Each row of a before or after table is a point. One or more steps were done to the points. Then noise was added and the rows were shuffled. The steps act on columns, c1 being the first. Write out the steps. A step turns or swaps two columns, mirrors them in a line or flattens them onto one, adds a multiple of one to another, or multiplies or shifts one. Angles are multiples of 10 degrees, from the lower column toward the higher: turns from -170 to 170, lines from 10 to 170 but not 90. Use the fewest steps. Two steps may share a column if one is a turn and the other turns, adds or multiplies; they go together, in the order done. Otherwise the lowest column goes first.

Before (11 x 3)
[[ 1.4  3.1  5.1]
 [ 0.2  1.8 -8.0]
 [ 4.0  4.2 -4.7]
 [-7.4  2.0 -7.0]
 [-5.6 -2.0 -4.8]
 [-9.0  0.7 -0.1]
 [-0.6 -1.0 -3.6]
 [ 2.1  1.0 -5.0]
 [ 6.6 -0.3 -2.2]
 [ 5.1 -3.6 -4.5]
 [-9.4 -1.9  0.5]]
After (11 x 3)
[[-5.3  0.2 -5.0]
 [ 4.3  0.3  7.6]
 [-7.1  1.7  3.9]
 [-2.9 -0.6  2.6]
 [-1.7 -1.7  7.1]
 [ 3.9  2.1 -3.5]
 [-2.0  1.1  9.3]
 [ 4.9 -1.2  8.4]
 [-5.5  3.2 -1.1]
 [-5.7  0.8  0.9]
 [-6.4 -2.4 -2.3]]
Steps: turn c1 and c3 by -120 degrees; multiply c2 by 0.7

Before (13 x 8)
[[  4.1  -1.5  -1.8   2.3   1.0  -1.9  -0.4   6.7]
 [ -4.1   0.9  -5.3  -0.6   2.7   3.1  -0.2   0.3]
 [ -0.1  -4.3  -2.0   1.4   3.2  -0.6  -0.7  -0.5]
 [ -1.8  -6.8  -3.5  -5.8  -6.0   0.7  -0.8   3.7]
 [  2.9  -4.5  -3.3   2.9   3.2   4.8   4.4   1.4]
 [  4.4  -3.1  -1.5  -1.2   1.6   5.2  -0.7  -3.1]
 [ -3.8 -16.9   0.6 -22.1  -0.3  -1.5   7.4   2.8]
 [ -2.0   0.8  -2.3   2.6  -1.9   0.0   6.4   0.2]
 [  4.7  -0.5   3.6   1.4   3.6  -0.1   2.1  -2.8]
 [ -0.3  -0.8   9.8   1.7   3.3   2.9   4.8  -2.0]
 [ -1.4   0.2  -4.4  -3.0  -1.4   4.8   0.8   7.7]
 [ -0.8  -4.7  -3.4  -7.6  -7.7  -0.4   4.9   5.8]
 [ -2.7  -5.7   3.1   3.3   1.4   4.0   2.3  -0.5]]
After (13 x 8)
[[ -0.8   4.2  -2.3  -0.8   8.3   4.7  -4.1  -3.3]
 [ -0.9   4.9   9.3   3.5   5.8   2.8  -0.8   1.8]
 [  3.9   0.6  -4.1  -1.7   5.8   3.6   0.6   2.9]
 [ -5.1   2.4   3.7   2.1   3.9  -0.4  -0.3  -1.0]
 [  4.5   7.8  -6.4  -2.8  -1.8  -1.9 -17.0   0.3]
 [  1.6   6.2  -1.5  -0.6  -2.0   0.4   0.9   1.4]
 [ -5.4  -1.3  -2.1  -0.9   6.7   4.5  -2.9  -0.6]
 [  4.2   4.7  -5.2  -2.3  -8.3  -0.1  -4.7  -4.2]
 [  1.2  -0.5  -0.5  -0.7  -0.9  -1.7  -1.5  -8.5]
 [  3.5  -0.8  -4.9  -2.2  -5.1   0.4  -7.1  -1.5]
 [  1.5   2.0   3.7   1.3   5.0   4.4  -6.1   2.0]
 [ -0.2  -1.1  -0.8  -0.4   2.7  -1.1  -4.3   1.0]
 [  6.4   1.0  -5.0  -1.8   3.2   5.1  -0.3  -4.8]]
Steps: turn c1 and c8 by -140 degrees; swap c2 and c7; flatten c3 and c4 onto the line at 20 degrees; add 1 times c6 to c5
